Rows are points. Examples show where two turns around zero, p and q, send a point. Where does a point land after both, in the order given? Backwards means that the second turn is done in reverse. Each puzzle has new turns, and all numbers are rounded.
In the rows, 128 means zero.

Turn p:
147 121 -> 146 118
138 160 -> 143 158
153 165 -> 158 161
109 106 -> 106 109
94 88 -> 88 94
Turn q:
101 139 -> 100 134
178 139 -> 176 147
105 145 -> 103 141
105  86 -> 112  83
151 131 -> 150 135
Where do these land?
p, then q: 117  96 -> 117  96
p, then q: 122 178 -> 122 178
p, then q backwards: 145 110 -> 138 106

Turn p:
 95 128 133 ->  95 133 134
170 151  89 -> 170 134  83
112 135 162 -> 115 146 159
110 121 139 -> 110 127 141
159 134  77 -> 157 115  77
122  99 168 -> 121 113 175
Turn q:
128 121 142 -> 117 133 138
130 155 119 -> 145 141 109
164  58  81 -> 156  58 180
 98 140 123 -> 115 125  98
121 159 159 -> 115 168 115
125 135 145 -> 118 144 128
Where do these land?
q, then p: 119 149 196 ->  94 190 117
p, then q: 113 154 105 -> 144 118  95
q, then p: 143 147 134 -> 144 146 122
p, then q: 126 140  83 -> 154  94 110
p, then q backwards: 130  81 111 -> 111  95  95
p, then q: 137  98 139 -> 111 125 156

Turn p:
158 177 149 173 147 126 -> 180 122 157 174 150 127
127 100 141 109 106 119 -> 115 106 109 112 105 133
127 118 114 104 138 132 -> 115 142 118 111 132 144
131 149 127 202 112 134 -> 146 116 142 178 145  75
132 111 117  85 106 148 ->  97 141  99 123 104 152
125 108 135  96 137  84 -> 143 116 117  76 117 141
130 104 116 122 148 146 -> 104 130 120 121 153 140
115 123  99  90 124 110 -> 123 157 110  91 114 131
107 162 154 172 133 153 -> 130 122 181 168 132 109
Turn q:
110 152 154 134 158 119 -> 113  93 132 108 147 109
161 129 131 117 124 137 -> 149 150 128 109 121 124
160 151 145 140 140 130 -> 155 126 143 104 141 108
148 148  97 146 103 116 -> 140 155 161 154 133 117
109 125  98 138 145 136 -> 116 131 113 152 156 132
116 149 148  93  97 159 -> 104 142 149  89 118 164
104  31 125 140 100 124 -> 142 108  79 181  73 174
116 138 126 116 157 102 -> 104 118 117 126 134  95
Where do these land?
q, then p: 134  98 164 148  90 145 -> 101 109  94 169 118 146
q, then p: 111 144 135 124 156 113 -> 124 124 132  89 134 121
p, then q: 122 152 128 118 181  88 -> 141 146 116  64 125 109
p, then q backwards: 156 146 111 127 163 123 -> 146 130 108 146 132 167
q, then p: 107 147 123 122 158 116 -> 126 130 143  90 139 117
p, then q: 132 103  87 167  93 139 -> 107 120 130 184 136  89
p, then q: 117 154 151 114 138 147 -> 140 108 145 105 129 153
p, then q: 144 123 109 128  75 121 -> 125 154 151 175 123 122
p, then q backwards: 130  84 145 105  99 159 ->  73 104 140 102 129 118
